Every row gives one point. Each table stands for the endless flat space through its points: a line for two points, a plane for three, and so on. The two share one point or none. Which?
In the rows, zero is written as 128.

First:
[[139 115 125]
 [151 139 125]]
Second:
[[135 118 124]
 [143 110 116]]
They share: no point

First, 3 rows:
[[161 172 138 142 149  99  90  95]
 [149 160 160 156 111 123 102  99]
 [155 166 140 137 148 105  96 100]]
Second:
[[139 159 158 132 128 116 114 101]
 [131 169 168 118 128 102 126  89]]
They share: [143 154 153 139 128 123 108 107]

First (3 x 11):
[[143 136 131 125 130 141 147 115 113 123 120]
 [161 130 146 125 148 126 162 118 128 105 105]
 [155 138 125 127 140 145 147 123 111 117 120]]
Second (2 x 11):
[[141 127 138 124 135 130 149 106 123 124 123]
 [141 117 132 136 141 128 149  92 129 134 133]]
They share: no point

First, 2 rows:
[[120 153 132 147 117 136 132 133 157 152 109 110 124 145 122 111 155 138]
 [127 156 139 142 118 134 138 132 162 154 116 107 130 144 127 115 156 135]]
Second (4 x 18):
[[ 85 163 133 156 124 107 127 119 168 134 123 102  99 161 122 131 141 119]
 [113 140 129 150 117 136 123 129 160 147 106 119 117 151 119 115 153 147]
 [102 141 122 142 116 128 131 129 156 151 115 115 111 146 110 112 139 141]
 [116 145 144 172 128 132 103 123 184 125 105 117 111 168 140 140 167 147]]
They share: no point

First (3 x 24):
[[129 132 140 115 139 142 150 126 117 128 108 135 112 107 106 121 157 113
  131 142 112 116 145 117]
 [131 105 155 104 164 160 126 108 128 103 122 138 118 130 124 132 136  99
  152 128 125 133 171 109]
 [147 153 155 112 136 148 162 132 120 119 114 126 130 110  88 136 148  95
  116 148 109 113 127 129]]
Second, 2 rows:
[[119 113 129 111 153 140 161 121 112 106 120 120 100 111 109 115 154 120
  127 159 105 128 159 108]
 [131 127 143 111 147 146 153 123 118 114 116 128 114 113 105 125 150 108
  129 147 111 122 149 116]]
They share: [137 134 150 111 144 149 149 124 121 118 114 132 121 114 103 130 148 102
 130 141 114 119 144 120]

First (2 x 24):
[[133 156 139 162  98 134 143 134 123 125 116 109 120 148 149 139 126 158
  106 117 140 137 162 112]
 [109 152 143 146 110 138 147 142 135 129 124 129 144 120 157 163 118 146
  114 101 152 117 138  92]]
Second, 4 rows:
[[120 182 126 169 110 157 145 140 116 132 120 131 129 138 174 138  98 143
  104 110 146 130 127 110]
 [143 149 136 139  83 122 166 121 139 125 116  96 146 159 139 158 137 173
   90  97 132 103 154 104]
 [121 150 151 154 116 164 121 156 123 145 122 129 122 118 163 151 122 146
  132 131 162 151 158  94]
 [ 97 148 151 164 122 136 127 152 125 123 124 137 120 108 157 149 116 134
  130 117 158 147 154  98]]
They share: [121 154 141 154 104 136 145 138 129 127 120 119 132 134 153 151 122 152
 110 109 146 127 150 102]

First, 2 rows:
[[156 130 106  90 140 140 126 152 156 106 127  88 126 117 149 104 105  97
  146 136 111 139 115 154]
 [153 124 111  96 144 136 123 148 153 106 127  94 121 118 144 104 105 101
  139 129 111 132 120 147]]
Second, 2 rows:
[[149 118 115 112 153 127 121 136 145 114 122 103 107 121 127 108 107 115
  117 117 103 125 132 134]
 [153 106 121 110 151 139 119 138 145 102 122 101 113 111 133 106 109 105
  127 107 111 121 132 122]]
They share: no point

First, 4 rows:
[[111 144 119 156 110 126 127 104 125 132 148 138 114 121 135 151 136 132
  100 126 102 123 153 159]
 [108 167 131 108 111 116 154 120 145 127 143 113 100 132 154 130 132 133
  139 138 121  97 116 112]
 [127 133 125 147 113 131 123 132 145 172 168 148 132 144 152 158 139 160
   87 157  89 110 142 163]
 [119 156 134 117 109 125 146 135 151 151 154 129 116 141 156 141 134 148
  122 152 108  96 123 127]]
Second (5 x 24):
[[122 145 129 158 110 129 127 137 121 139 171 120 128 126 155 122 146 104
   90 149 112  89 133 119]
 [130 146 137 127 112 123 136 104 128 157 144 143  97 145 147 163 164 159
  130 151 108 106 139 175]
 [ 93 175 102 125 112 133 125 129 146 157 150 125 122 122 137 155 110 140
  102 148  98 128 160 135]
 [122 162 133 117 118 121 136 104 120 149 156 137 117 125 147 149 162 159
  128 151 112 106 151 169]
 [119 124 138 157  93 132 152 136 169 127 143 155 125 139 141 149 105 147
   99 114  90 113 122 132]]
They share: [117 149 128 138 108 128 136 123 139 145 152 137 118 132 145 148 135 142
 109 141 103 109 140 145]

First, 2 rows:
[[140 121 137 112 159  91 120 164 111 133 151 162 129 137 131 148 130 134
  144 147 119 159 109 148]
 [140 101 162 132 144 111 140 129 121 103 131 147  99 112  96 138 160 154
  144 122 109 139  99 128]]
Second (3 x 24):
[[135 105 155 130 147  99 128 139 121 125 147 148 116 124 117 141 150 146
  146 144 109 152 108 145]
 [141 111 143 124 151 109 130 143 115 111 131 148 106 112 109 139 148 140
  132 130 105 140 106 133]
 [138 107 143 129 145 108 124 146 121 113 137 151 110 114 109 144 145 137
  136 132 102 145 101 136]]
They share: no point

First:
[[158 112 103 144 149 123 144 114 107 155 132 108 126 162 130 121 111 159
  106  98 137 145 101 124]
 [165 117 100 143 153 125 151 118 105 161 127 103 124 167 130 122 106 164
  108  94 134 149  97 131]]
Second (4 x 24):
[[151 120 103 131 141 113 122 110 114 164 119 100 137 158 115 138 121 147
   70 120 145 146 111 116]
 [153 128 107 139 153 115 126  96 108 174 123 110 147 164 105 142 111 153
   60 120 147 140  97 112]
 [146 102 116 161 160 124 137  96 111 153 145 130 135 155 113 117 118 154
   98 102 138 125 106 111]
 [147 113  91 120 125 111 119 115 115 157 118  95 123 145 136 133 120 149
   81 119 147 151 114 114]]
They share: no point

First, 5 rows:
[[137 129 122 139 127 156  81 119 138 121 117 121 133 166 124  98  91  86
  134 105 124 125  98  80]
 [132  86 155 127 137 121 114 152 145 151 146 125 125 142 130  98 106 125
  145 121 109 113 124 124]
 [142  96 149 125 140 134 112 150 168 137 163 109 139 163 134 117 114 135
  142 103  89 122 114 131]
 [155 121 126 153 118 141 115 151 171 127 172 111 129 181 114 137 125 136
  127  69  90 148  98 123]
 [132 122 115 144 148 119  93 151 143 118 146  97 130 147  91 106 131 116
  108  95 108 127  85 100]]
Second, 5 rows:
[[116 121 127 150 148 127 108 133 157 128 170 146 138 153 142  96 103 133
  151  83 108 145 116 110]
 [152 100 133 138 127 115 114 166 133 143 122 110 120 153  97 111 121 103
  115 119 123 106 113 110]
 [123 118 127 151 142 119 117 147 147 150 176 134 135 144 134 104 123 127
  129  78 112 147 118 131]
 [166  94 119 124 137 111 106 176 167 131 126 132 124 181 123 121 109  77
  125 135 159 116 131  92]
 [133 119 116 144 155 112 118 153 157 131 153 146 147 165 141 104 110 110
  137  97 129 129 133 110]]
They share: [136 106 135 143 130 124 108 150 142 139 145 121 121 149 112 105 114 119
 130 103 113 126 108 111]

First, 4 rows:
[[155 129 115 133 134 120 118 121 153  82  92 164  97 123 104 123 120 137
  153 129 154 119 114 138]
 [131 161 127 105 131 166 116 109 135 103 127 102  97 154 101 148 143 147
  136 133 121 104 121 117]
 [119 145 106 101 135 160 144  90 149 132 142  99 114 164 110 138 157 168
  154 168 139 124  96 139]
 [143 139 115 119 134 146 114 121 153  88 102 142 103 137 104 143 124 145
  149 125 136 119 122 120]]
Second:
[[135 128 112 109 131 138 132 114 155 108 120 129 105 150 111 126 137 158
  153 139 139 120 106 131]
 [139 155 117 139 150 143 136  84 138 101 131 131 120 125  81 155 146 140
  170 159 161 114 139 162]
 [143 147 122 129 144 138 135  99 146  99 127 133 115 135  96 144 145 147
  162 154 153 118 127 153]]
They share: no point

First, 2 rows:
[[113 131 116 138 116 122 139 123 139 119 118 108 112 118 137 136 137 148
  137 129 150 104 108 145]
 [117 127 106 126 104 118 137 117 145 127 116 112 112 132 125 132 145 154
  133 119 138 116 110 139]]
Second:
[[ 96 110  98 145 127 108 129 117 147 124 122  98 133  98 129 123 140 137
  141 123 128 103  79 149]
 [120 138 113 116  87 135 146 127 136 131 119 110 103 133 135 143 142 169
  121 116 150 107 124 141]
 [104 126 110 125 103 128 133 125 143 120 126 114 109 126 129 147 132 161
  125 111 136 103 107 141]]
They share: no point

First:
[[116 114 114 107 141 110  95 145 107 166 126 137 140 105 107 109 122 105
   92 125 123 141 121 121]
 [141 118  99 122 146 160 102 135 102 145  93 123  94  84 112  96 158 127
  142 104 106 112 117 116]
 [125 111 117 112 142 130  96 142  97 169 113 127 127  91 118 105 128 113
  111 122 117 123 116 123]
 [119 125  89 110 142 114 102 140 129 133 123 147 121 119  84 105 148 107
   99 108 121 155 128 109]]
Second, 2 rows:
[[124 122  90  99 127 132 105 133 101 154 110 121 122  95  95 109 134  97
   96 105 135 121 111 107]
 [121 117  97 104 131 129 105 134 108 151 113 127 120 100 100 107 138 101
  103 108 129 127 113 110]]
They share: [118 112 104 109 135 126 105 135 115 148 116 133 118 105 105 105 142 105
 110 111 123 133 115 113]

First, 2 rows:
[[120 128 140 129  99  97 108 105 134 121 109 131 103 112 123 145 128 125
  153 115 115 133  98 117]
 [130 138 142 133 109 107 112 109 134 135 119 125 117 108 117 135 140 123
  155 127 127 145 110 123]]
Second, 4 rows:
[[111 134 112 142 105 109 134  86 136 116 134 121 107 145 114 139 137 125
  173 132 100 141 109  94]
 [131 142 156 122 101  99  92 110 140 116 102 143 119  89 132 131 125 139
  145 124 136 157 101 132]
 [106 140 140 142 109 113 131  97 140 123 126 125 119 116 128 151 146 120
  155 131 101 141  92 108]
 [102 154 160 138 109 116 122  97 150 109 118 140 135  92 147 149 144 133
  143 139 107 161  80 117]]
They share: [125 133 141 131 104 102 110 107 134 128 114 128 110 110 120 140 134 124
 154 121 121 139 104 120]

First:
[[ 93 160  96 110  93 167 101 104 137 104 125 129 153 120 115 134 142 122
  110 101 154 127  95 125]
 [ 90 157 102 113  97 169 104 104 142 108 122 125 157 126 120 140 141 123
  113 105 148 122  89 120]
 [ 93 142 126 120 115 163 121 110 145 118 113 115 163 130 139 150 140 112
  116 119 122 115  83 117]]
Second:
[[112 136 121  96 106 153 102 109 110 105 122 136 152  99 124 114 144 102
  108 102 146 134 107 148]
 [114 130 126  89 106 154  95 107 103 105 122 140 154  96 123 107 144 102
  110  99 151 134 107 153]]
They share: [108 148 111 110 106 151 116 113 124 105 122 128 148 105 126 128 144 102
 104 108 136 134 107 138]

First, 3 rows:
[[137 138 127 111 103 120 131 140 128 125 104 152 142 114 135 144 102 151
  120 155 115 131 109 131]
 [131 134 122 116 115 126 130 137 128 131 110 145 145 122 139 148  97 156
  118 155 113 118 114 125]
 [113 134 115 107 123 144 139 144 108 145 116 140 126 122 127 168 106 163
  108 135  87 103 109 119]]
Second:
[[181 195 123 128  76 110 144 146 150 153 116 162 139 166  94 173  94 134
  150 177 139 119 121 143]
 [106 122 127 103 113 146 127 139 144 126  81 150 129  94 143 151  99 165
   99 162  92 118 107 105]
 [114 124  91  79 131 134 127 129 136 140  81 112 143 104 159  97  69 195
  121 142 110 124  79 101]
 [142 156  99 105 110 134 131 135 149 148  88 146 110 123 128 139  70 158
  123 172 112 123 104 112]
 [113 129 169 140  99 152 153 140 120 112 112 193 149 106 130 190 124 128
   86 163  86 126 125 127]
 [116 124 117 107 109 158 135 135 149 130  80 155 131 102 150 149  85 170
  104 167  97 113  98  99]]
They share: no point

First (4 x 24):
[[ 92 118 123 112 116 146 118 121 113 149 157 148 111 140  93 128 131 120
  149 130 142 131 101 129]
 [118 132 122 134  94 127 107 162 102 133 146 118 148 108 133 150 157 112
  139  87 101 124 124 109]
 [ 93 132 113 108 113 117 127 125  94 136 138 142 124 114  94 138 146  96
  147 120 131 138  93 139]
 [ 89 116 118 151  88 131 119 136 104 117 157 157 119 130  92 154 160 118
  116 128 138 101 131 104]]
Second:
[[ 86 141 137 126 109 142 105 123  80 117 138 148 155 136 105 133 132 120
  127 134 123 147 104 127]
 [ 94 131 127 118  99 132 113 121  92 121 142 142 149 122 103 133 140 122
  139 124 115 133 108 121]
 [ 98 141 137 132 139 160  99 159  98 159 150 136 119 154 123 139 126 102
  133 116 147 159  98 139]]
They share: [104 126 122 117 109 136 114 138 107 144 150 133 128 124 111 136 141 114
 148 110 123 132 107 124]

First, 4 rows:
[[106 126 130  99 127 104 132 115 161 104 168 149 118 116 118 148 128 101
  110 147 122 145 165 118]
 [123 115 101  86 123 102 117  88 142  78 167 158 136 143 137 160 131 128
   82 153  98 142 140 109]
 [ 92 122 136 117 132 124 141 133 162 121 149 125 126 111 119 123 117 101
  134 132 138 132 152 110]
 [ 98 125 131 101 133 112 132 118 162 103 177 143 116 118 112 140 136  98
  112 153 133 152 165 114]]
Second (5 x 24):
[[111 133 122 133 157 154 128 112 143 131 123 136 116 102 146 127 101 126
  105 121 160 112 111 106]
 [ 66  81 136 107 133  93 153 124 139  66 143 143 144 146 119 138 122 107
  133 132 116 146 152 100]
 [135 124 116  99 117 122 116 129 183 124 157 110 143 115 134 120 113 102
  125 140 124 111 150 108]
 [117 130 130 119 145 142 122 121 151 128 131 132 117 107 148 130 101 124
  117 128 154 111 124 112]
 [111 115 111 113 129 119 122 111 175 109 158 120 160 125 126 132 128  92
  131 121 109 121 140  96]]
They share: no point

First (4 x 24):
[[104 118 174 111 128 133 108 130 145 111 141 152 120 144 138 128 125 115
  150 144 100 146 138 118]
 [ 93 133 159 123 150 143  97 112 147 126 147 146 110 140 152 139 111 122
  149 141 100 144 161 149]
 [ 88 118 158 137 134 127  82 116 133 129 153 138 104 160 132 148  95 133
  132 148 102 156 172 134]
 [ 87 124 148 142 146 133  83 105 133 138 150 136 103 158 138 147  92 130
  135 146 104 154 176 147]]
Second:
[[124 125 161 121 169 140  91 108 139 138 120 147 115 174 115 148  97 124
  135 143  93 165 154 142]
 [ 95 144 138 105 134 143 143 124 124 129 117 143 108 159 166 101 131 135
  180 190 105 114 126 114]
 [119 129 135 124 161 134 120 131 135 128 126 142 104 175 137 129 117 150
  157 172  96 137 131 114]
 [105 108 176 135 148 141  77  82 144 139 137 149 134 137 118 141  97  69
  126 100 111 178 168 164]
 [106 147 175  92 150 154 106  96 126 144 100 150 119 168 135 129 101 111
  152 163  96 150 157 151]]
They share: [104 121 151 127 145 138 109 108 137 132 132 145 119 150 139 124 115 108
 151 143 107 147 144 134]

First, 5 rows:
[[157 165 172 136 111 128 126 142 157  90  90 157 119 149 119 146 149 129
  159 105 158 103 159 133]
 [112 141 143 133  98 107 120 108 140 106 132 156 104 130 155 139 115 136
  142 126 145 116 134 141]
 [122 121 158 125  90 104 112  99 119  80 120 122 102 112 141 149 102 162
  142 112 128  94 134 141]
 [129 149 162  94 145  90 119 128 153  96 118 155 110 125 131 155 110 157
  164 122 168 108 165 137]
 [ 91 123 132 100 127  80 120  98 135  98 138 137  83  99 167 174  69 179
  149 123 150 105 151 161]]
Second:
[[111 133 140 148 151 129 131  96 128 111 149 123  92 144 176 172 105 127
  135 124 125 142 124 157]
 [136 129 160 128  72  99  90 107 160  88 133 150  93 115 120 126  98 158
  134 121 188 119 148 176]
 [159 125 158 116  89  95  97 112 142 109 157 151  84 138 144 156 103 145
  161 144 171  98 174 163]
 [137 158 138  91  69 113  96 104 121 125 148 176 103 128 158 151 134 129
  165 132 169  79 171 136]
 [115 156 144 118  63  96 119 123 146  82 112 170 112 111 119 131 120 164
  127 101 168 113 137 158]
 [ 99 170 130 108  67 126 103  97 130 106 120 172 118 107 145 129 136 136
  131 101 170 109 131 144]]
They share: no point

First:
[[113 137 153 153 112  97 156 111 111 138 112 170 125 102 124 109 106 168
  137  86  86 156 151  79]
 [125 150 167 120 115 117 158 118 100 117 157 126 171 167 122 141 114 114
  153  94 166 144 149 142]
 [137 149 177 159 112 127 168 153 111 138 142 152 161 120 136 139 106 144
  161 110 122 132 121 115]
 [131 169 136 121 108  75 147  95  98 101 122 160 114 149 131 138 138 161
  153  98 117 188 141 109]
 [124 158 132  96 120 109 136 109 104 113 135 124 144 173 114 136 129 135
  155 115 132 171 131 130]]
Second (2 x 24):
[[123 152 156 124 114 123 154 122 106 130 132 142 148 143 121 134 119 138
  154 111 122 155 135 114]
 [121 140 146 126 122 113 144 126 112 130 136 132 154 143 117 122 107 142
  148 103 120 147 133 118]]
They share: [122 146 151 125 118 118 149 124 109 130 134 137 151 143 119 128 113 140
 151 107 121 151 134 116]

First:
[[147 147 115 155 125 123 146 128 110 120 120 104 127  92 171 130 149 159
  131 103 129 116 103 112]
 [162 174 103 170 155 123 141 123 118 136 117 116 103  92 204 141 158 158
  133  96 142 127  97 135]
 [146 169 117 154 151 125 149 123 121 133 121 126 110  94 188 134 132 167
  143  98 141 110 115 130]
 [153 177 111 168 167 121 131 128 119 147 122 120  99 100 198 133 143 156
  131  94 139 126 104 148]
 [137 168 131 142 150 126 146 126 125 143 133 129 120 100 167 118 108 166
  144 101 132 107 128 137]]
Second (2 x 24):
[[138 155 132 148 137 124 135 131 110 139 140 108 135  97 152 103 122 154
  127 105 118 125 121 135]
 [130 159 138 150 145 126 137 127  98 133 146 112 137  87 154  91 118 158
  127 105 120 131 135 141]]
They share: [142 153 129 147 133 123 134 133 116 142 137 106 134 102 151 109 124 152
 127 105 117 122 114 132]

First, 5 rows:
[[108 100 140 124 124 105 156 147 123 125  93 128 133 153 109 137 113 111
  160 126 125 118 102  97]
 [130 109 140 133 119 113 164 139 148  92 127 138 126 159 126 120 136 127
  143 120 132 142 116  76]
 [143 111 152 150 111 133 158 125 154  89 150 137 114 145 129 117 145 137
  141 133 152 154 109  76]
 [131 122 134 154 135 121 137 102 124 128 131 123 102 120 117 109 101 118
  145 158 174 137  86 136]
 [118  98 142 117 115 128 146 113 138 107 114 165 141 129 120 107 140 114
  125 141 135 135 137  79]]
Second, 3 rows:
[[125 115 153 129 121 125 149 104 125 116 119 136 110 135 122 121 117 130
  140 144 148 129  98 109]
 [135  74 113 155 124 114 151 132 125 124 139 114 124 118 111 137 110 108
  156 145 152 132  93  96]
 [143 102 129 147 120 134 175 116 109 108 139 106 132 146 131 137  98 100
  156 133 152 144  73 124]]
They share: no point

First, 3 rows:
[[125 123 120 115 100 154 116 116 147 152  84 126  98 130 126 108 130 111
  141 116 131 145 142 136]
 [154  93 142 148 114 138 123 106 141 144 143 113 120 136  88 111 163 136
  148 134 104 109 158 147]
 [134 101 134 128 106 138 111 130 149 128 115 117 112 112 112 115 143 116
  120 126 116 125 142 151]]
Second (4 x 24):
[[155 111 128 113 100 144 131 137 153 147  98 140 115 144  93 112 148 144
  147 115 104 141 145 154]
 [143 113  95 150  95 152 138 103 107 163 116 116 127 123 135  90 117 103
  170 106  86 144 113 112]
 [139  99 144 129 112 136 111 121 153 135 122 120 107 116 105 120 152 120
  123 131 128 121 153 150]
 [111 105 123 154 107 152 102  95 131 131 124  84 111 119 127  98 137  99
  134 134 110 108 145 136]]
They share: [138 104 133 131 107 142 116 119 146 139 116 118 111 124 108 112 146 121
 134 126 116 125 147 146]

First:
[[ 98 136 179 126 115 138 111 130 146 178 156 120 157  87 134 133 142 120
  112 140 110  91 116 141]
 [109 140 124 156 166 129 121 135 145 144 153 119 135 112 116 167 148 138
  168 150 118 119 108  99]
 [134 151 169 122 131 115 114 132 149 174 147 111 160 115 121 143 169 134
  117 137  87  98 103 119]
 [ 96 133 139 150 149 137 116 130 143 152 153 121 138 101 123 159 139 130
  153 151 125 110 111 115]
 [ 98 133 154 143 137 139 114 132 140 159 153 123 145  97 127 149 136 125
  138 149 117 104 112 125]]
Second, 2 rows:
[[120 131 152 137 163 150 122 126 149 150 160 138 145 111 125 149 146 131
  161 141 123 105 125 127]
 [113 134 148 143 156 143 120 132 144 151 157 131 144 107 124 151 142 130
  155 145 117 108 118 121]]
They share: [106 137 144 149 149 136 118 138 139 152 154 124 143 103 123 153 138 129
 149 149 111 111 111 115]

First:
[[178 145  98 137 150  89 149 147 148 164 155 123 129 140 131 134  98 113
  148 114 134 166 132 167]
 [170 131 130 165 144  96 173 120 163 125 144 122 166 112 148 153 125 109
  122  73 118 166 143 171]
 [180 119 119 153 146 128 144  97 151 123 148 116 145 100 157 146 123 139
  115  99  88 154 164 172]
 [109 116 145 144 145  98 100 106 124 103 140 115 154 107 113 160 115  90
   77 114 134 142 132 121]
 [112 111 144 145 146 101 105  95 124  90 131 119 155  92 131 156 126  97
   78 108 116 136 138 123]
 [142 131 100 111 156 101  97 117 114 126 131 121 115 112 141 126 114 119
  122 144 106 136 136 133]]
Second:
[[168 123 128 162 146 109 115 121 140 136 132 102 137 124 150 142 114 119
  114  96 103 173 131 171]
 [133 133 113 132 151  89 140 116 135 111 157 127 142 104 125 157 119 104
  104 106 133 143 141 146]]
They share: no point

First:
[[150 125 132 143 103 150 155  93  90 144 142 101 122 139 121 100 136 145
  122 118 148 113 104 124]
 [184 129 139 151 105 126 172 113 140 146 144  92  76 141 139 122 123 127
  102 112 147 145 124  98]
 [198 151 137 133  94 120 191  93 133 146 141  76  70 133 129 112 120 132
   76 101 156 144 114  98]
 [146 132 105 114 121 143 139 110 106 169 132  94 109 126 135 132 142 144
  122 131 135 129 124 106]
 [164 144 137 136  91 140 173  72  92 142 146  85 116 136 119  88 127 143
   97 109 150 109 101 130]]
Second (4 x 24):
[[148 117 112 151 120 156 136  89 122 155 129 101 115 117 142 104 147 148
  117 133 135 118 127 110]
 [155 118 122 151 119 140 148 101  95 163 131 105  92 138 109 119 124 154
  140 102 149 142  95 104]
 [160 134 119 133 119 130 144 109 118 147 127 109 109 117 155 125 156 132
  108 132 117 113 116 100]
 [161 125 125 145 120 126 152 109  89 163 129 109  84 140 108 130 123 150
  141  95 143 145  84  98]]
They share: [154 120 127 142 111 147 151 110 104 149 138 104 109 138 127 116 138 142
 126 121 147 127 112 110]

First (5 x 24):
[[157 101  57 173 106 127 111 131 105 126 149  86 176  80 125 139 109 151
  133 173 109 110 109 123]
 [120 133 108 121 126 127 153 159 129 121 140 120 144 101 127 135 144 111
  162 158 134 145 132 150]
 [109 134 108 148 171 168 107  82 127  94 153 138 127 149 128 115  83 121
  140 117  99 132 169 110]
 [146 109  72 162 120 135 115 124 112 119 149  99 163  95 125 136 107 142
  138 161 111 116 122 124]
 [142 112  67 166 133 134 115 114 101 107 140  94 167  94 126 129 100 143
  133 152 102 125 134 113]]
Second, 5 rows:
[[137 137 114 161 127 135 143 110 136  88 134 114 162 123 151 114  88 154
  168 131 113 120 142 142]
 [128 108  94 141 182 173  97 103 117 104 181 126 105 133 107 132 110 123
  123 156  96 138 146 100]
 [152 124  66 135 152 151 119 117 143 108 155 104 111 145 107 118  80 123
  131 116 114 120 146 114]
 [149 122 100 127 172 156 131 125 127 132 170 137 114 149 104 153 114 121
  137 155 116 150 169 129]
 [135 134  93 138 127 139 150 126 140 104 128 122 161 134 134 122  92 123
  158 122 124 119 147 144]]
They share: no point

First:
[[122  89 124  69 154  84 112  95 129 143 166 100  95 117 118 148 159 118
  123 133 124 146 116 100]
 [112 119 156 101 119 112  85 135 111 141 151  87 119  99 111 119 136 132
  116 162 157 107 120 128]
 [114  98 138  98 129  91 119  80 119 146 167 130 100 142 122 141 151  91
  150 110 124 115 133 107]
 [112  94 134 104 129  94 122  70 109 148 161 130 105 147 118 148 154  88
  158 108 119 116 141 110]]
Second (7 x 24):
[[ 88  97 176 101 135 111  92 101 105 157 149 117 108 114 101 146 139 105
  152 130 130 150 118 137]
 [ 86  83 137  94  83 118  65  91 116 126 150 101 123 161 101 123 147 125
  137 130 116  96 139  83]
 [ 98 102 175 123 144  93 108 113  75 174 152 121  70 110 112 127 156  88
  163 151 135 131 105 146]
 [101  85 154  98 117 109  70  85 110 141 143 113 115 141  88 137 145 109
  126 128 146 148 122 114]
 [152 154 157 125 150 106 130 118 101 147 155 128 124  87 148 137 145 106
  132 137 173  94 149 144]
 [ 95  79 142 107 123  79  91 118  95 189 137  95  70 129  73 119 151  91
  132 167 137  94  86 150]
 [111 117 143 111  95 117  80 112 104 128 153 117 114 141 140 112 160 126
  141 140 126  57 151  84]]
They share: [110 109 148 109 119 107 102 103 105 145 153 109 116 124 113 132 143 109
 140 136 140 106 134 123]

First, 5 rows:
[[116 145 117 175 134 128  86 144 134 115 117 121 135 130  84 144 114 163
  124 113 150 119  96 151]
 [142 105 113 145 110 139 133 154 112 111  89 106 109 173 128 125 138 124
  150 121 151 132  95 121]
 [140 127 115 171 130 142 102 144 140  95 107 125 131 146 116 130 128 153
  124 121 158 113  90 163]
 [165 122  92 173 129 173 117 151 118  72 110 150 141 135 131 116 133 154
  151 105 167 137 128 139]
 [124 132  80 149 108 157 104 152 117 105 120 129 125 120  84 119 109 168
  160  93 156 146 151 121]]
Second (5 x 24):
[[151 134  97 178 105 154 129 119 148 125 120 120 111 122  96 115 107 108
  152 137 130 145 117  80]
 [135 126 134 141 136 121  90 178  95 130 104 124 126 142  89 143 159 169
  149 122 164 103  79 149]
 [132  92 116 139 114 141 128 135 138 114 101 126 124 146 106  91 132 135
  144 114 147 132 116 127]
 [149 112 127 146 119 134 117 151 126 133 124 126 117 130  82 129 147 140
  146 121 156 125 101 118]
 [126 100 103 140  99 142 131 138 141 109 107 106 109 158 107 115 118 134
  137 105 151 140 120 130]]
They share: [127 119 107 148 111 137 114 150 124 114 102 109 114 153 105 127 124 144
 143 115 151 128 105 133]

First, 5 rows:
[[144  84 142 114 146 113 159 123 135 124 105 103 131 115 116 102 153 129
  115 100 144 117 118 131]
 [136 100 134 124 151 115 135 143 118 145 101 105 127 120  99 126 152 129
  136 131 147 122 141 142]
 [118  79 177 146 174  95 144  87 100 132  99 161 149 117 133 126 134 115
  133  92 118 101 124  80]
 [129  84 144 117 158  94 169 115 134 118  88 109 129 131 126 103 133 119
  122 104 147 115 107 114]
 [115 113 137  77 129  93 197 137 184 104 102 104 110 110 103  63 142 109
   85 104 156 128  80 134]]
Second (2 x 24):
[[106 107 161  99 148 102 139 133 150 140 104 123 133 102 110 116 153 113
  115 121 143 116 134 132]
 [124 104 152 117 157 114 154 130 129 131 104 120 121 114 107  98 141 122
  118 109 140 113 113 111]]
They share: no point

First, 4 rows:
[[101 145 149 140 118 103 105 148 117 152 113 108 103 143 135 128 127 101
  111 145 133 144 147 134]
 [ 83 120 141 118  96  83  91 151 132 170 120  74 104 144 137 146 144 100
  108 151 148 151 139 125]
 [111 156 158 164 130 113 117 134 112 141 110 126  97 147 111 102 129  86
  125 137 142 144 166 141]
 [113 161 156 156 132 115 115 145 109 141 109 130 102 142 131 114 118  99
  114 141 127 139 154 140]]
Second, 7 rows:
[[100 166 123 127 100 115 111 148 129 115 121 130  91 141 156 140 114  94
  115 140 100 149 183 114]
 [ 84 139 110 135 114 132  70 183 156 156 119 115 115 164 155 139 118 124
  115 141 123 147 159 111]
 [105 160 147 146 147  94  96 195 135 147 108  99 114 133 155 134 127 113
  103 145 145 135 143 112]
 [104 122 187 154 111  77  90 146 122 170 104 103  97 141 114 136 120 101
   73 142 129 114 166 150]
 [ 92 133 163 173  95 102  87 120  97 170 105 118  88 143 129 118 124 115
  121 155  81 151 134 153]
 [112 170 170 142 150  92 113 198 118 154  84  88 129 122 136 146 141 107
   97 137 148 140 143 126]
 [ 80 126 138 145 105 115  70 167 148 167 107 111 112 162 136 141 120 121
   97 136 116 133 166 130]]
They share: no point
